Every row gives one point. Each copy is the shape, with its points in the same order, stretched, turned, moved and blurred by noise. Some copies are also mirrored. Which?

Shape, 9 rows:
[[ 1.4  0.0 -5.0]
 [ 5.9  6.2  9.9]
 [ 1.8  2.6  7.6]
 [ 5.1 -3.2 -3.0]
 [ 2.0  5.6 -2.9]
 [-2.1 -0.5 -0.6]
 [-5.7 -0.4  0.4]
 [-2.4 -6.2 -1.2]
 [-0.4 -0.2 -2.5]]
Copy 1 (9 x 3):
[[ 4.3  0.0 -4.2]
 [-1.6  1.7 13.6]
 [-1.4 -2.1  7.0]
 [ 7.6 -0.9 -0.8]
 [ 0.5  4.6 -1.0]
 [ 0.4 -3.2 -2.4]
 [-2.6 -5.3 -3.5]
 [ 3.0 -7.6 -4.1]
 [ 2.2 -1.6 -2.4]]
Copy 1 is: only turned
Copy 2 (9 x 3):
[[-0.2 -0.3 -1.7]
 [ 3.8  5.1 15.4]
 [-0.5  2.2 11.1]
 [ 2.5 -4.3  0.9]
 [ 2.4  5.4 -0.3]
 [-3.5  0.2  0.0]
 [-6.9  1.8  0.9]
 [-5.8 -5.5  0.3]
 [-1.6  0.3 -0.6]]
Copy 2 is: only turned
Copy 3:
[[-1.6 -2.6 -5.9]
 [ 7.0  7.7 -1.6]
 [ 3.6  4.6  1.0]
 [ 3.5 -4.8 -5.1]
 [-2.1  3.0 -7.5]
 [-2.0 -0.6 -0.7]
 [-4.7  0.7  2.1]
 [-0.9 -5.3  1.7]
 [-1.9 -1.2 -3.2]]
Copy 3 is: only turned

Shape:
[[ 0.0 -3.3  4.1 -9.0]
 [-0.5 -1.9  1.6  0.9]
 [ 0.5 -5.4 -2.2 -0.9]
 [-4.0 -0.8 -0.3 -1.1]
 [ 7.1 -1.1 -1.2  2.1]
 [ 3.1  6.2 -2.8 -3.5]
 [-3.7  5.6 -2.0  0.3]
 [-4.3 -6.2 -0.2  3.7]
 [-2.4  6.7 -1.0 -9.0]]
Copy 1:
[[ 2.0 -6.0  9.5 -6.9]
 [ 1.8 -2.3  3.7  1.1]
 [ 2.8 -5.7  0.2 -1.9]
 [-2.8 -1.4  3.5 -1.3]
 [ 9.6 -0.4 -0.1 -0.1]
 [ 2.5  5.9  2.8 -6.0]
 [-3.9  5.5  2.6 -1.5]
 [-1.4 -6.1  0.5  3.8]
 [-3.9  4.5  7.2 -9.6]]
Copy 1 is: only turned
Copy 2, 9 rows:
[[-5.1 -2.3  7.0 -2.1]
 [-2.7 -2.2 -1.3  3.2]
 [-3.8 -4.5 -2.7 -0.7]
 [-6.9  0.4 -0.8  4.3]
 [ 4.7 -2.9 -3.7 -3.5]
 [ 3.0  6.5 -0.5 -0.5]
 [-3.1  6.4 -2.3  5.7]
 [-8.0 -6.1 -4.7  3.5]
 [-4.0  9.6  5.8  1.9]]
Copy 2 is: only turned

Shape, 11 rows:
[[ 1.3  0.7  3.3  0.6 -1.2  1.7  3.9  1.4]
 [-2.2 -6.9 -4.7  5.3  4.1 -3.3  3.8 -0.3]
 [-1.5  3.5 -0.3  2.9  4.6  3.5  2.3  6.1]
 [-4.8  1.5 -1.3 -7.8 -2.3 -1.8 -5.4 -1.7]
 [ 1.1  0.6 -4.6  0.7  7.3 -1.5 -4.8 -5.5]
 [-7.5  4.0  5.1 -1.0  4.3  6.0  3.7 -2.6]
 [-7.2 -6.0  5.5 -0.7  4.7  0.7  2.0  5.2]
 [ 2.9 -5.5 -2.4 -6.0 -3.1 -1.3 -3.0  1.0]
 [ 1.8 -6.4 -3.8  0.3  3.7  8.5 -0.8 -1.8]
 [ 5.0  6.8 -0.6  2.1  0.7 -2.6 -5.2  2.8]
 [ 2.7  0.9 -0.7 -0.1 -6.2  4.3 -5.6 -2.4]]
Copy 1 (11 x 8):
[[ -2.5  -2.4   5.4   0.1  -1.5   1.6  -1.3  -0.2]
 [  0.9  -2.3   3.5   3.5  -4.4  -6.3  10.4  -1.7]
 [ -6.9   3.4   3.8   5.1  -0.2   1.0   2.8   2.9]
 [  7.5   6.2  -2.8  -2.9   5.7   3.0   0.4  -0.3]
 [ -2.5   2.8  -5.2   0.6   4.7  -5.5   5.0  -4.9]
 [ -5.6   9.0  10.0   0.0  -0.9   2.6  -2.5  -4.2]
 [  3.5   4.3  12.1   8.1  -1.5  -2.5   0.3   0.0]
 [  6.8  -4.5  -0.5   0.7   6.3   0.9   3.2  -1.5]
 [ -4.1  -3.3   4.5   5.8   4.7   1.7   7.0 -10.1]
 [ -3.1  -0.3  -8.7   1.7   2.5  -0.6  -0.7   4.2]
 [  0.9  -2.0  -5.5   1.0   1.9   7.5  -0.5  -5.8]]
Copy 1 is: mirrored
Copy 2, 11 rows:
[[ 0.8  1.8  3.8  0.2 -1.1 -0.2  0.9  5.4]
 [ 3.9 -3.1 -4.1 12.5 -1.5  0.8  4.1  1.6]
 [ 2.3  3.8 -2.3  2.4  4.4  0.2  1.6  7.6]
 [-6.9 -3.2 -3.0 -2.8  0.1 -6.8 -0.1 -5.1]
 [ 2.1 -5.6 -2.2  3.8  8.2  1.2  1.4 -7.2]
 [-5.5 -1.6  5.3 -0.7  7.9 -1.3  7.0  8.1]
 [-3.0 -3.8 -1.9  6.5  2.1 -6.7 -0.4 10.8]
 [ 1.9 -5.5 -4.4  0.4 -4.8 -5.0 -0.6 -2.1]
 [ 6.9 -8.6 -6.5 -0.2  3.6  2.2  6.0  3.3]
 [ 0.2  4.7  0.1 -2.1  3.1  2.3 -6.7 -4.6]
 [-1.8 -3.5 -3.0 -8.3 -2.4  3.6 -0.8 -2.3]]
Copy 2 is: only turned
Copy 3 (11 x 8):
[[  0.8  -0.8   2.9   3.8   3.9   2.9   1.8   0.1]
 [ -2.4  -2.0  -3.1   0.4  -4.4  -0.4   8.7  -4.6]
 [ -5.8  -2.7  -1.8   6.4   3.3   2.7   2.6   3.6]
 [ -6.3   3.6   1.2  -4.9   2.5  -3.6  -6.2  -2.5]
 [ -5.8  -2.5  -2.9   7.0  -3.5  -4.6  -2.1  -8.7]
 [-10.1   0.7   5.9   2.1   6.3   7.1  -0.7  -4.7]
 [ -5.1  -8.1   0.4  -6.4   6.8   3.1   2.7  -0.4]
 [  1.5  -4.1   1.9  -3.5  -1.3  -3.5  -3.3   1.1]
 [ -3.1  -6.7   1.9   3.1  -7.2   5.6  -4.1  -1.6]
 [  0.8  -0.2  -4.6   8.8   3.4  -4.7  -0.6   0.0]
 [  3.6   2.4   0.9   1.8  -1.3   3.1  -6.0  -1.1]]
Copy 3 is: mirrored
